Rows are points. To make a cloud, some directions were put in groups of two or more. Within a group, all points are equally far from the middle, so they leave a hole (a ring in 2 directions, a hollow ball in 3). The other directions are filled evenly. Then the cloud was stretched, turned, moved and blurred a little. Count the holes, and give their numbers of directions, smallest first.
In the rows, 100 means zero.

Cloud (22 x 3)
68 156 61
27 116 106
83 47 140
101 45 146
80 105 62
34 32 88
9 99 121
159 131 55
130 54 102
100 89 78
128 81 120
125 166 115
88 103 80
95 61 131
6 66 124
97 172 55
50 85 24
120 97 21
80 80 167
78 169 89
56 72 11
95 60 51
Holes: 0

Cloud (31 x 4)
189 91 66 37
139 112 126 161
84 85 123 15
161 123 98 151
113 135 121 99
146 104 110 78
116 93 82 99
137 44 114 73
152 85 143 88
153 79 143 87
120 150 62 79
140 74 51 53
178 131 92 36
94 125 151 129
124 62 92 113
112 61 103 185
163 78 41 143
117 38 102 101
76 74 35 29
96 42 49 73
104 52 71 107
110 110 150 133
155 132 133 86
106 60 132 76
45 60 67 101
167 136 63 114
30 78 42 149
27 51 97 130
195 145 89 89
135 113 57 124
60 58 91 110
Holes: 0

Cloud (47 x 6)
68 150 155 139 44 158
153 102 137 168 101 100
30 70 144 135 62 62
104 134 122 171 69 126
89 119 135 100 80 184
97 118 80 114 77 180
175 92 87 160 83 111
96 195 142 57 88 79
153 90 133 93 122 153
97 131 142 38 106 89
99 146 153 78 117 86
170 94 66 131 146 90
145 146 66 132 80 146
122 109 152 92 122 48
134 99 58 72 104 64
41 64 89 78 75 113
152 142 71 126 129 71
114 93 61 72 78 89
138 127 163 102 101 145
138 157 53 76 121 78
104 111 154 68 85 61
109 116 95 109 74 44
77 60 85 80 124 82
109 54 161 78 72 90
72 31 75 152 66 143
117 48 165 85 72 88
80 89 86 57 106 93
74 114 155 166 64 140
112 132 128 119 116 49
96 95 56 118 126 61
120 143 147 84 91 171
120 67 164 80 65 92
128 54 146 67 70 123
56 117 75 134 30 99
64 110 90 77 41 171
168 75 144 97 133 138
55 147 137 102 89 181
37 149 147 53 54 105
142 128 91 65 142 121
62 117 105 127 79 46
63 175 56 141 97 126
40 77 79 79 99 98
125 78 159 56 70 93
116 116 80 106 78 45
162 71 168 108 94 140
130 130 56 95 130 73
132 183 151 101 101 116
Holes: 2 (2, 2)

Cloud (46 x 6)
111 155 179 86 69 104
109 107 157 138 100 90
109 134 66 147 48 120
58 87 130 73 85 150
195 83 109 70 55 91
41 137 121 68 146 107
153 141 104 146 96 94
54 62 68 119 143 101
115 91 59 132 152 140
144 10 103 35 114 106
83 135 61 134 77 143
114 122 165 133 75 98
75 146 73 143 112 124
83 80 66 73 137 45
67 171 114 102 68 68
106 77 138 115 47 58
183 99 92 86 85 52
174 150 101 95 98 106
123 112 58 50 82 139
141 148 169 113 69 122
71 89 118 96 102 173
58 64 64 57 54 76
175 116 136 74 137 108
121 61 64 111 144 171
93 107 93 121 118 46
135 86 47 107 58 45
159 77 114 79 97 32
94 160 88 95 128 148
123 75 35 96 65 51
142 47 106 112 161 125
109 156 179 82 113 116
108 69 45 132 127 152
106 141 67 97 117 159
36 71 110 82 92 130
143 62 142 35 127 142
107 137 60 145 108 131
63 138 79 48 116 121
165 65 74 60 60 131
168 73 124 131 62 88
84 188 113 97 85 106
140 103 87 131 58 43
72 138 80 52 59 111
117 67 56 40 47 57
77 140 92 125 78 50
50 56 71 26 117 103
129 65 73 25 55 99
Holes: 2 (3, 3)

Cloud (88 x 8)
98 131 98 151 116 53 109 130
87 131 39 93 62 52 132 63
162 100 42 123 83 119 68 103
41 132 117 96 78 70 144 120
176 133 82 122 106 125 135 114
107 136 81 65 101 73 145 149
118 105 48 96 148 85 79 72
84 116 139 49 119 121 98 148
70 53 67 122 82 108 125 134
166 117 80 73 122 149 118 96
140 148 70 134 115 143 128 80
82 89 158 97 78 119 155 142
73 156 68 52 91 119 136 115
141 153 100 90 107 124 89 153
103 131 98 80 154 114 55 116
67 79 114 157 74 105 146 96
101 166 109 112 122 138 85 131
63 112 91 66 61 62 91 96
70 75 101 88 129 143 154 93
40 110 117 70 83 72 157 126
68 89 123 71 104 132 91 167
158 111 99 80 108 103 66 125
110 159 19 76 94 85 121 98
157 114 101 67 117 130 85 130
91 115 62 85 104 177 78 80
145 151 67 93 94 94 115 32
63 47 73 98 112 111 130 127
184 122 65 120 103 107 75 78
146 124 141 118 106 129 49 136
103 97 5 103 75 132 145 79
46 100 45 132 87 76 104 90
125 90 39 113 111 93 181 101
155 131 84 96 127 138 49 94
60 129 42 117 74 69 84 85
103 48 108 149 80 93 118 130
136 149 47 112 99 61 158 94
109 100 24 62 104 138 98 89
54 136 123 108 49 134 86 120
73 123 90 103 53 46 134 112
75 91 185 123 111 101 87 99
77 79 110 43 137 84 124 93
77 70 72 40 113 101 162 86
86 107 90 84 45 133 56 112
102 90 48 135 111 106 53 116
126 157 114 114 117 140 54 71
79 131 22 96 82 139 87 87
156 151 99 159 102 98 73 86
96 137 82 52 129 99 151 63
74 143 46 140 97 129 103 72
115 57 103 99 130 94 161 84
85 164 52 91 111 127 67 94
41 113 167 107 98 91 74 123
43 114 124 116 45 78 112 107
106 103 147 68 109 161 69 98
126 96 90 151 122 142 39 116
176 115 51 92 94 140 80 80
126 115 82 142 77 117 72 28
114 77 74 72 85 66 120 135
117 97 81 175 80 145 74 114
83 145 80 130 122 127 35 89
93 114 151 104 136 130 137 112
106 96 98 176 120 129 67 86
103 128 79 125 104 87 159 41
68 73 144 85 95 121 154 152
152 90 36 90 115 132 84 81
74 167 104 102 112 78 76 75
97 134 48 107 84 174 94 82
105 96 94 141 109 114 21 115
124 103 114 105 156 106 117 147
146 121 23 148 85 112 84 106
97 122 15 84 104 131 153 68
109 127 63 111 131 98 172 77
69 116 91 86 123 59 105 150
78 106 165 137 90 78 69 134
141 94 138 148 79 146 68 128
129 122 135 117 64 168 68 112
138 104 64 112 100 43 140 61
163 125 35 102 79 92 145 123
149 80 51 142 124 100 101 114
104 115 116 76 124 90 133 167
149 127 12 86 111 84 130 68
89 94 69 87 74 59 111 142
18 100 105 81 116 115 113 95
64 97 136 108 47 142 68 80
91 90 78 124 48 133 48 98
80 105 42 119 104 118 108 149
126 94 72 113 97 135 41 133
100 111 34 141 129 111 137 89
Holes: 1 (8)

Cloud (76 x 8)
129 85 132 65 69 80 116 117
16 127 123 51 101 106 95 126
95 88 78 149 115 126 21 101
77 142 34 150 118 85 73 131
87 62 73 83 115 94 123 131
80 87 73 126 91 145 19 106
72 100 59 64 104 154 69 86
102 109 80 62 51 108 63 125
40 77 130 93 123 119 105 159
74 85 111 31 73 107 121 62
131 107 82 71 105 60 69 56
68 86 127 119 69 99 86 102
65 79 95 69 47 157 55 107
50 140 44 130 165 82 68 108
149 113 129 133 119 64 90 84
72 126 42 55 123 133 113 78
90 74 62 106 132 132 70 89
44 117 95 139 171 103 106 124
93 74 162 51 61 122 56 78
121 68 141 140 72 123 95 84
38 82 114 102 121 117 50 175
30 107 63 70 149 122 118 127
65 116 122 54 102 104 133 54
104 57 84 96 101 96 114 148
110 93 77 114 158 95 136 93
140 35 120 98 61 133 68 84
67 88 62 103 99 101 24 159
136 50 148 68 94 123 102 126
80 72 33 79 101 111 99 124
58 96 125 45 84 98 121 68
108 81 63 97 143 138 83 99
100 101 109 65 91 48 104 106
140 82 94 55 141 68 98 87
61 108 115 49 98 123 142 118
121 72 112 154 107 111 118 94
167 93 108 117 137 83 125 73
134 74 150 101 92 121 84 45
153 66 131 36 73 80 72 91
69 66 76 127 70 152 34 132
91 74 84 95 121 93 126 78
107 90 122 66 114 80 154 110
106 87 90 61 143 72 143 101
128 94 119 159 122 86 49 84
124 101 46 102 155 81 112 94
110 56 159 64 58 128 64 73
128 117 126 82 105 108 132 111
154 108 53 135 80 124 50 102
159 83 67 70 63 118 65 64
135 72 118 78 57 78 85 120
142 96 113 39 58 97 57 80
81 78 97 76 88 90 43 77
83 81 63 121 74 118 110 104
170 81 110 56 98 89 106 43
45 105 78 79 111 113 32 165
106 83 39 75 102 95 47 132
45 88 142 37 133 76 99 99
102 67 92 48 142 104 115 100
92 107 122 5 107 59 118 109
102 102 127 112 161 86 60 95
118 125 104 5 102 78 98 62
99 126 65 143 164 57 87 110
22 112 49 108 102 109 70 116
87 138 79 86 106 83 62 46
106 88 47 118 90 84 88 141
150 86 137 128 93 81 48 90
85 141 44 155 144 91 78 150
148 80 104 139 111 95 128 96
172 101 128 56 111 91 112 48
77 78 91 95 108 67 60 159
55 121 67 133 82 93 58 125
110 121 80 139 89 69 80 102
75 127 72 42 89 102 38 90
140 98 126 21 105 105 90 95
86 117 86 36 98 110 51 136
52 94 40 51 102 139 95 125
102 152 91 40 114 74 88 52
Holes: 3 (2, 3, 3)
